Rows are points. Each copy is the shape, with its points in the same order, stretched, turned, moved and blurred by noise. Say if it was mirrored as well.
In the rows, zero is written as 128.

Shape:
[[163 156 163]
 [144 182 132]
 [ 60 163 111]
 [148  92 129]
 [144  77 100]
 [ 92 133 119]]
Copy 1:
[[179 144 154]
 [131 145 180]
 [ 50 179 138]
 [140 108  99]
 [117  82  96]
 [ 87 149 112]]
Copy 1 is: mirrored
Copy 2 (6 x 3):
[[167 175 151]
 [181 130 162]
 [119  67 147]
 [145 156  81]
 [154 136  54]
 [128 101 120]]
Copy 2 is: mirrored

Shape (9 x 4):
[[153  95 121 172]
 [161  72 118 115]
 [142 162 128 136]
 [132 155 177 113]
 [151  85 109 119]
 [ 98  90 104 132]
 [129 182 153 116]
 [ 42 110 107 125]
 [195 103  75 160]]
Copy 1:
[[173 118 173 126]
 [176  73 120 114]
 [137 129 139 177]
 [ 86  85 135 193]
 [168  91 122 110]
 [125 119 131  90]
 [100 116 129 196]
 [ 63 139 120  80]
 [231 134 137 133]]
Copy 1 is: mirrored
Copy 2, 9 rows:
[[ 99 138 183 100]
 [125 109 166  51]
 [134 143 114 131]
 [176 125 133 144]
 [111 111 148  66]
 [ 95  90 131 101]
 [175 135 101 144]
 [ 93  58 107 142]
 [ 81 169 148  51]]
Copy 2 is: mirrored
Copy 3, 9 rows:
[[132  85 130 156]
 [150  78 116  96]
 [150 141 137 145]
 [163 151 179 116]
 [143  86 112 118]
 [ 89 106 121 115]
 [160 180 162 135]
 [ 48 141 131 107]
 [164  72  74 161]]
Copy 3 is: only turned
Copy 4:
[[139  82 115 153]
 [138  72  88  94]
 [140 147 125 120]
 [116 144 174  94]
 [130  81  82  94]
 [ 87 109  80 125]
 [134 174 151  97]
 [ 40 143  85 137]
 [188  89  68 139]]
Copy 4 is: only turned

Shape, 9 rows:
[[144 111 126 150]
 [ 89 141 125 141]
 [200 181 111 141]
 [101 145 114 156]
 [199 103 168  61]
 [125 121 136 126]
 [166 126 107  87]
 [168 114 108 116]
 [ 51 124 121 155]]
Copy 1:
[[155 115 105 166]
 [101 128 114 167]
 [177 170  66 120]
 [110 136  96 173]
 [196  99 147  80]
 [136 115 118 150]
 [155 105  94  97]
 [163 104  88 124]
 [ 76 114 121 194]]
Copy 1 is: only turned
Copy 2, 9 rows:
[[141 111 156 164]
 [ 87 142 159 126]
 [186  89 200 108]
 [ 95 126 168 133]
 [233 157 105 159]
 [126 141 149 149]
 [173 106 108 124]
 [163  98 131 149]
 [ 47 146 147 136]]
Copy 2 is: mirrored
Copy 3 (9 x 4):
[[107 127 137 152]
 [165 130 107 135]
 [ 89 214 133 150]
 [154 142 100 146]
 [ 67 148 226  78]
 [129 131 143 125]
 [ 85 156 149  85]
 [ 81 145 142 117]
 [187  99  86 142]]
Copy 3 is: mirrored
Copy 4:
[[160 142 146 145]
 [115 148 127 132]
 [226 198 100 111]
 [120 156 114 141]
 [193 148 191  53]
 [130 139 142 115]
 [179 130 132  77]
 [186 132 138 116]
 [ 81 127 123 160]]
Copy 4 is: only turned

Shape, 12 rows:
[[182 214 108 114 181 121]
 [178 150 129 149 134  82]
 [151 110 104 113 121 118]
 [185 111 159  61  64 154]
 [176  93 138 129 153 147]
 [159 191 158 155 100 119]
 [ 70 175 122 108 127 117]
 [124 119 137  71 144 151]
 [174  83 104 151 181 136]
 [ 97 135 110 120 131 154]
 [117 114 104 100 137 157]
 [ 49 127 120 123 124  75]]
Copy 1 (12 x 6):
[[201 174 109  74 174 106]
 [164 132 130 125 151  65]
 [145  97  97 116 129 117]
 [120  93 126  37  62 126]
 [148  76 157  99 146 130]
 [151 173 156 114 115  97]
 [ 92 178  79 121 143 141]
 [106 108 102  66 138 157]
 [172  63 146 133 170 131]
 [117 129  99 131 131 172]
 [123 105  94 111 133 171]
 [ 63 146  78 159 156 110]]
Copy 1 is: only turned
Copy 2 (12 x 6):
[[208 137  67 188  78 113]
 [181 143 157 172 130 122]
 [177 133 132  97 126 147]
 [193  47 190  77  85 163]
 [178  98 115 141 162 178]
 [155 122 154 177  70 132]
 [107 145  93 115  81  84]
 [150  82  92 103 116 130]
 [174 129 100 150 183 182]
 [120 144 105 115 112 143]
 [143 122 102  96 125 161]
 [ 68 169 126 104 142  65]]
Copy 2 is: mirrored

Shape (12 x 8):
[[ 91  71  98 132 126 124 135 140]
 [ 96  95  91 130  98  92 167 164]
 [150 169 204 132 169  73  66 120]
 [107  65 128 138  67 128 174 199]
 [143 125 110 124 115 143 119 160]
 [121 141 133 155 169 176 108 139]
 [104 123 143 141 130 166  59 133]
 [140  55 106 175  87 104 177 146]
 [101 161 170 130 178 168 106 136]
 [169  93 166  84 127  83 135 110]
 [166 193 178 109 126  84  94  95]
 [166 131 144 115 159  91  95 159]]
Copy 1:
[[ 91 129 108 113 110 158  88 152]
 [ 98 162  88  96  94 150 122 150]
 [ 89 100 180 179 136  64 147 112]
 [107 180  98 158  33 162  90 164]
 [158 145 115 155 120 139 105 161]
 [136 122 164 166 152 151  95 173]
 [126 121 161 173 135 141  57 139]
 [ 95 145  61 180  94 162 118 140]
 [116 115 193 145 133 138 109 160]
 [126  83 112 143  74 113 162 140]
 [156 105 157 147 136  89 152  80]
 [115 114 145 150 126  84 143 167]]
Copy 1 is: only turned
Copy 2:
[[123  55 149 134 142 134 146 129]
 [120  81 143 163 128  93 183 103]
 [156 185 127  79 161  58  76 133]
 [120 110 178 136 112 119 225 143]
 [117 121 123 137 109 122 143 158]
 [113 119 116 131 177 150  96 178]
 [ 98  96 158 100 137 138  69 144]
 [180 108 163 181 119 122 190 142]
 [102 131 111 111 205 145 104 147]
 [188 144 114  80 122 110 177 116]
 [152 194 107 113 125  75  96  91]
 [149 140 107  93 118  78 115 166]]
Copy 2 is: only turned
Copy 3 (12 x 8):
[[133 122 138 139  77 147 168 159]
 [146 154 137  97  59 117 180 179]
 [133 129  79 161 150  63  12 113]
 [178 145 208 104  37 106 170 187]
 [174 131 131 107 107 145 116 131]
 [136 156 133 157 133 159  97  88]
 [136 100 135 145  86 139  67  96]
 [191 139 167 139  53  97 211 156]
 [102 159 137 151 148 136  56  97]
 [155  83 120 125 164  72 111 165]
 [134 115  71  99 161  52  44  98]
 [173 131  94 149 141 118  76 152]]
Copy 3 is: only turned

Shape, 13 rows:
[[205 194  92 129 157 107 140 150]
 [102 151  90  93 124 115  91 111]
 [ 88 116 133 145 109 154  73 101]
 [128 147 164 141 126 158  93  81]
 [131 147 140 105 123 142  78 161]
 [110  80  94 188  63 147  98 131]
 [126  55 105 163  88 192  96  93]
 [162 152 132 105 136 127 138  94]
 [ 76 126 142 177  80 172 117  82]
 [139 165 133 106 187 132 167 148]
 [182 163 103  86 104 140 164 152]
 [100  76  95 181  99 186  89  88]
 [171 129 129 106 133  76 142 145]]
Copy 1, 13 rows:
[[206 104 176 142 158  60 144  86]
 [111 127 121 125 134  73  96  92]
 [ 75 108 142 127 116 116  95 138]
 [107 103 187 110 112 133  93 106]
 [134 117 149  91 128  75 106 148]
 [ 94  83 112 191  95 114 122 180]
 [ 80  33 114 155  97 147 112 157]
 [158 110 158 116 121 122 112  74]
 [ 60 114 162 147  77 134 126 129]
 [164 137 162  82 162 106 175  81]
 [192  94 136 117  91  71 149  98]
 [ 58  52 125 166 113 132 116 152]
 [200 140 129 131 138 124 120 110]]
Copy 1 is: mirrored
Copy 2, 13 rows:
[[130  16 134 165 193 120 147 153]
 [109  87 138 130 167 144  61  99]
 [157 145 121 158 122 157  67 105]
 [198 127 125 158 157 163 112  94]
 [157 111 151 140 181 142  67 160]
 [142 132 121 158  47 125  98 149]
 [185 141  72 127  66 155  92 140]
 [159  75 127 122 185 136 143 107]
 [158 157 137 156  83 191 119  92]
 [108  95 124 137 221 155 153 153]
 [134  50 158  92 173 146 146 163]
 [160 145  78 157  66 167  83 123]
 [128  77 141 127 185  69 145 141]]
Copy 2 is: mirrored
Copy 3 (13 x 8):
[[145 155  87 116 177  45  96 138]
 [ 93 129 137  84 129 127  86  80]
 [100 128 148 155  75 142 108  85]
 [138 166 132 167 101 136 112  71]
 [109 156 166 134 143 129  88 136]
 [121  79 130 143  38 126 128 153]
 [146  65 114 165  59 165 104 123]
 [166 150 108 111 144 113 116  89]
 [116 145 118 155  27 164 148 101]
 [120 149  97 124 200 120 152 114]
 [167 143  93  83 161 128  99 163]
 [119  80 103 170  51 154 114 105]
 [158 116 150  94 165  82 143 123]]
Copy 3 is: only turned

Shape, 15 rows:
[[ 76 151  64  84 136  96 157 141 102]
 [178 117 151 127 151 143 114 116  98]
 [128 156  97 117 102  75 138 140  96]
 [148 119  83 135 147 110 181 174  88]
 [114 112 141 131 149  60 147 135  95]
 [161  83 138 147 117  65 129  88 151]
 [142 134  67  71 189  98 201 179 110]
 [181 115 149 123 148 119  84 172 130]
 [178  74 185 116 163 138  92 162 129]
 [144  86 103 140 130  99 115 103 190]
 [ 75 138  88 154 130 104 148 153 104]
 [142 103 109 145 149  76  57  81 122]
 [102 167 117 153 119  71 155 180 132]
 [120 134  47 101 166 103 143 209  63]
 [153  68 147 119  99 120  71 155 121]]
Copy 1, 15 rows:
[[115 181  51  36 154 124 110  87 122]
 [161 140 185 143 153 129 137 135  85]
 [161 193  65 107 141  80 128 112 139]
 [117 169 101 126 136 117 148  88  48]
 [132 141  78 124 200 100 101  96 114]
 [174 103 140 138 145  80 129  81 153]
 [151 140  62  60 146 148 122  70  24]
 [171 134 163 171 127 149 112 116 127]
 [145  85 204 169 136 158  78 138  98]
 [148  90 158 120  97 126 139  61 172]
 [ 75 170  67 110 148 118 142  89 137]
 [176 163 167 143 183 127 133  62 201]
 [112 153  36 133 138 111 134 114 152]
 [126 226  61 103 168 149 115  67  62]
 [152 138 186 166 114 115  76 122 151]]
Copy 1 is: only turned
Copy 2, 15 rows:
[[107 103 125 154 156 206 140  74  56]
 [155 123 144  95 133 118 100 174 141]
 [120 104  92 145 112 171  97  89 104]
 [107  99  74 155 133 142 102 140  73]
 [ 98 142 141 163  95 155 109 116  75]
 [119 111 144 161  59 102 127 128 140]
 [124  78  98 159 163 139 125  80  12]
 [156 129  93 108  94  79 122 129 137]
 [177 145 128 117  81  53 121 170 133]
 [125 112 140 158  85  88 173 126 151]
 [ 88 141 104 160 126 189 139 133  94]
 [103 127 164  86 101 142 146 129 139]
 [ 94 147  75 178 122 168 107  88 107]
 [104 110  61 125 141 172 120 101  22]
 [172 139  92 125  38 103 137 138 142]]
Copy 2 is: only turned
Copy 3:
[[ 84  72 144 146 142 143 117 101 189]
 [136 131 109 121 133 116 123  91  72]
 [138 103 135 166 137 142 118 125 162]
 [104  86 145 168 184 130 149 114 119]
 [129 111  94 133 182 117 113 121 144]
 [152 125  54 126 131 119 155 126 125]
 [ 89  36 171 147 169 115 141 137 136]
 [163 134 139  97 152 146 138 136  84]
 [136 138  98  67 158 140 130 130  53]
 [132 120  74 102 117 135 194 120 137]
 [ 87 128 128 152 172 150 138 102 181]
 [179 124  80  92 131 139 140  76 151]
 [112 142 147 153 179 136 138 158 183]
 [109  60 193 146 194 172 129  95 150]
 [155 136  89  94 138 186 127 128  94]]
Copy 3 is: mirrored
Copy 4, 15 rows:
[[212 153 146  54 125 122 133 155 121]
 [113 123 130 143 159  86 108  91 145]
 [200 136 149 114 103 138 148 117 146]
 [190 132 132  85 185 129 148 112 167]
 [206 153 110 127 147  83 156 117 122]
 [128 157  91 151 133 115 173 107 134]
 [187 172 112  46 174 103 101 124 185]
 [134 122 115 173 155 134  68  85 166]
 [114 107  86 179 184  96  73 103 145]
 [101 162  97 145 141 151 146 114 119]
 [207 143 157 103 165 147 154 134 103]
 [133 162 122 148 108 103 133  68  80]
 [208 158 156 140 149 155 144 134 151]
 [243 124 135  60 164 135  90 102 157]
 [153  68  94 154 149 150 111 117 128]]
Copy 4 is: only turned
